Every row gives one point. The points of each table are mixes of a few directions, plus a little noise. How many directions does each table use, and how many do they share? Where both have some left over, give the other angles between the two spaces (their principal angles), to ten degrees, smallest first.
In the rows, zero is written as 128.

First:
[[123 129 150]
 [112 106 117]
 [ 82  72 120]
 [175 176 109]
 [147 147 119]
 [129 138 154]]
Second (4 x 3):
[[130 126 128]
 [ 72 174 125]
 [173  92 131]
 [139 119 129]]
Directions: first 2, second 1, shared 0; angles 80

First, 7 rows:
[[ 58 140 121 134 124 146]
 [118 134 123 150 124 136]
 [139 149  92 126 128 129]
 [186  84 209 109 112 132]
 [147 131  85 124 169  72]
 [130 125 154 146 106 157]
 [117 136 112 106 133 125]]
Second (7 x 6):
[[130 127 117 172 144 111]
 [169 129 140 128 109 147]
 [166 108 168  62 113 133]
 [139 100 179 137 122 130]
 [ 86 138 121 109 121 144]
 [ 60 146  94 140 140 127]
 [146 148  75 148 148 104]]
Directions: first 4, second 4, shared 4

First (11 x 11):
[[ 98 100 100 103  98 103 141 119 100 155 109]
 [156 118  76 132 169 167 192 133 114 114 135]
 [117 135 205 149 118 128  80 149 166 126 141]
 [125 167 129 114 101  83  72  93 125 126 112]
 [137 147 125 129 130 123 116 119 130 120 127]
 [121 150 136 120 107  98  90 108 128 129 118]
 [175 177 127 148 167 150 119 119 146  92 143]
 [132 153 159 137 123 119  90 125 146 119 131]
 [154 131  80 129 160 154 174 124 114 114 131]
 [111  67  91 118 135 153 202 152 103 150 127]
 [ 80  67 179 130  99 130 135 169 138 162 131]]
Second:
[[131 128 134  75 133 173 113 137 148 121  66]
 [133 127 134  49 136 194 106 139 157 119  35]
 [127 129 126 159 124 103 137 123 116 132 165]
 [125 129 123 171 124  93 140 122 112 134 178]
 [133 129 135  64 134 181 110 137 151 119  52]
 [126 129 126 147 126 112 134 124 121 130 151]
 [125 128 122 182 123  83 143 119 109 135 191]
 [124 129 124 178 123  86 141 120 111 135 185]
 [129 127 128 129 128 127 128 129 128 128 128]]
Directions: first 3, second 1, shared 0; angles 90

First (11 x 14):
[[164 104 137  75 111 156 109 154 105 172  98 161  90 128]
 [146 129 136 108 112 147 123 140 102 143 115 141 141 126]
 [135 156 138 133 109 143 137 130  92 119 127 124 197 123]
 [ 89 137 114 176 155  93 142 101 169  90 157  97 128 131]
 [100 119 113 156 155  97 132 110 173 108 147 111  92 132]
 [132 141 132 130 119 135 133 129 111 123 128 127 160 126]
 [ 81 158 115 197 152  90 153  93 160  70 167  85 173 129]
 [127 159 135 144 114 136 141 124 101 109 134 117 199 124]
 [148 129 137 105 112 148 123 141 102 144 114 142 139 126]
 [124  81 114 110 153 110 110 130 178 151 123 140  17 135]
 [163  96 135  73 116 153 106 154 115 176  97 163  71 129]]
Second:
[[181 133 152  69  83 183 116 163  55 172  90 164 167 122]
 [115 127 122 143 139 115 131 119 146 117 137 119 118 129]
 [139 129 133 116 119 139 125 135 113 137 120 136 136 127]
 [115 127 122 142 139 115 131 120 145 118 137 119 119 129]
 [154 130 140 100 106 154 122 145  93 149 110 145 147 125]
 [143 129 135 112 116 143 125 138 108 140 118 138 139 126]
 [121 127 125 136 134 120 130 123 138 122 133 123 123 129]
 [ 56 122  95 207 189  55 145  80 226  70 179  79  75 136]]
Directions: first 2, second 1, shared 1

First, 11 rows:
[[150  31 161 124 221  96 138  99 114  86  94 205 105 156  66  66  57 170
  153 207 185 197 163 182]
 [167 122 142 131 130 111 156 105 133  72 110 161  45  89  96 107 145  87
  154 177 128 149  96 156]
 [134 132 125 148 122 145 149 105 152 172 162 123 144 140 136 127 113 126
  118  90 159  94 126 140]
 [111 153 115 130 107 144 118 142 131 159 142  97 161 136 153 149 139 131
  114  91 117 102 129 108]
 [148 155 126 140 100 133 153 113 145 124 144 122  88  99 131 134 154  91
  133 119 123 104  95 135]
 [106  68 143  97 191 101  88 156  87  90  77 158 155 160 104 108  90 185
  137 188 124 195 176 124]
 [113 162 114 122  98 138 113 147 125 137 132  98 143 121 151 154 154 121
  120 105  98 112 122 102]
 [142 163 121 138  92 137 144 119 143 128 144 115  99 101 137 140 159  91
  130 113 119 102  98 125]
 [115 131 121 130 127 136 120 134 129 157 141 115 166 146 141 136 120 143
  116 101 132 115 141 118]
 [116 127 126 126 131 134 117 134 125 145 133 121 154 141 137 132 122 142
  120 116 127 123 139 122]
 [109 164 115 120  96 139 111 151 123 137 131  95 144 121 153 154 158 120
  118 103  96 110 122  98]]
Second (10 x 24):
[[137 168 111 109 105  95 130 167  99  71  94 141  69  51 129 167 191 101
  148 166  56 133  77 137]
 [133 139 147 117 111 145 125 151 121 119 133 120 144 110 136 140 145 114
  139 119 115 142 128  84]
 [ 95 169  86  95  97  89  72 146 102  51  57  88  56 116 131 139 189 106
  115 193  46 150 112 131]
 [129 104 114 150 157 117 145  94 144 160 140 146 128 156 118 109  92 150
  116 122 166 105 134 182]
 [145 123 137 137 138 129 157 131 130 143 147 155 135 105 125 137 122 130
  141 115 140 117 114 139]
 [111 115 129 129 130 142 104 109 140 141 130 100 150 179 130 104 105 138
  109 122 150 135 162 112]
 [137 100 106 157 169 105 160  88 145 166 141 165 117 146 112 111  88 156
  120 123 172  94 123 211]
 [128  98 159 140 139 170 130 108 151 177 168 115 194 180 132 103  80 144
  119  84 188 130 172  92]
 [126 129 147 121 115 151 118 138 129 129 136 112 154 136 136 128 129 122
  129 115 130 141 142  83]
 [139 137 141 124 119 135 139 148 122 123 136 136 134  99 132 143 142 118
  143 122 117 131 115 107]]
Directions: first 3, second 3, shared 1; angles 50, 70

First (10 x 32):
[[107 142 111 141 108 161 109 130 136 119 134 116 121 105 160 140 115 143
  108 107 132 144 127 131 126 117 146 111 148 140 116 140]
 [ 94 121 132 136 101 175  98 157 156  86 138 133 119  74 161 145 107 145
   78  79 161 159 156 102 114  79 140 122 127 129 126 149]
 [158 130 126 135 147 102 132  98 108 137 115 133 157 181 104 150 157 113
  123 159 108 123 114 121 137 167 149 134 139 131 127 113]
 [128 126 133 127 127 126 125 124 126 129 125 127 132 129 137 128 128 129
  121 127 128 130 130 126 124 129 132 126 125 128 129 127]
 [142 119 148 115 138  99 139 114 115 148 118 126 135 147 135 108 134 124
  139 145 119 115 127 135 120 144 120 130 108 123 137 117]
 [138 109 148 133 134 124 114 128 132  97 121 150 154 141 116 157 144 119
   81 121 142 143 148  89 121 122 148 143 118 120 136 126]
 [159 116 140 118 155  88 151 120 115 140 121 143 140 166  80 122 149 107
  154 160 117 108 122 126 136 150 112 149 115 117 138 112]
 [113 135 135 118 112 131 125 119 121 153 125 102 116 110 187  97 108 146
  134 121 123 125 126 154 112 128 126 105 119 135 127 131]
 [149 120 128 127 149 109 143 132 126 123 128 147 135 151  73 137 146 109
  144 146 125 118 125 117 141 137 117 150 126 119 133 120]
 [ 93 161  79 129 109 166 143 157 144 149 154 103  70  74 126  96  92 145
  198 115 124 115 103 179 148 106  91 110 157 139 110 146]]
Second:
[[126 122 135 134 124 137 113 128 133 109 125 135 140 128 136 148 132 129
   94 116 137 143 139 108 122 121 146 129 128 128 129 131]
 [130 141 130 123 121 114 128  94 105 168 117  97 132 144 184 105 124 141
  136 143 106 120 112 159 116 158 140 102 129 140 124 121]
 [119 115 108 127 142 151 153 203 170  82 160 172  89  83   7 134 121 105
  177 111 160 120 140 107 162  71  67 174 128 104 132 142]
 [141 112 134 131 143 123 133 145 138 100 131 157 138 137  72 150 143 110
  121 129 140 130 139  99 138 118 122 154 123 115 135 126]
 [124 136 138 132 113 129 106  93 111 143 113 104 148 140 203 131 127 145
   88 126 118 140 126 133 107 149 166 101 130 143 124 125]
 [115 140 125 128 112 136 119 112 120 147 124 104 125 120 183 116 115 145
  122 123 120 131 122 148 116 135 142 103 133 139 122 130]
 [138 121 139 131 132 119 120 115 122 122 119 132 148 147 134 143 140 124
  102 132 126 134 132 113 122 138 146 130 125 128 131 123]
 [130 139 123 120 128 114 141 114 114 163 126 108 118 135 146 100 123 133
  161 144 110 112 111 159 128 147 117 116 128 133 126 123]
 [123 121 117 128 136 140 142 168 151 103 145 152 106 104  63 131 124 115
  155 119 145 125 134 117 146  98  95 153 128 115 131 136]
 [133 131 132 126 128 118 126 109 116 144 121 117 136 142 152 123 131 131
  125 137 117 125 123 136 122 145 138 119 127 133 128 123]]
Directions: first 4, second 3, shared 3
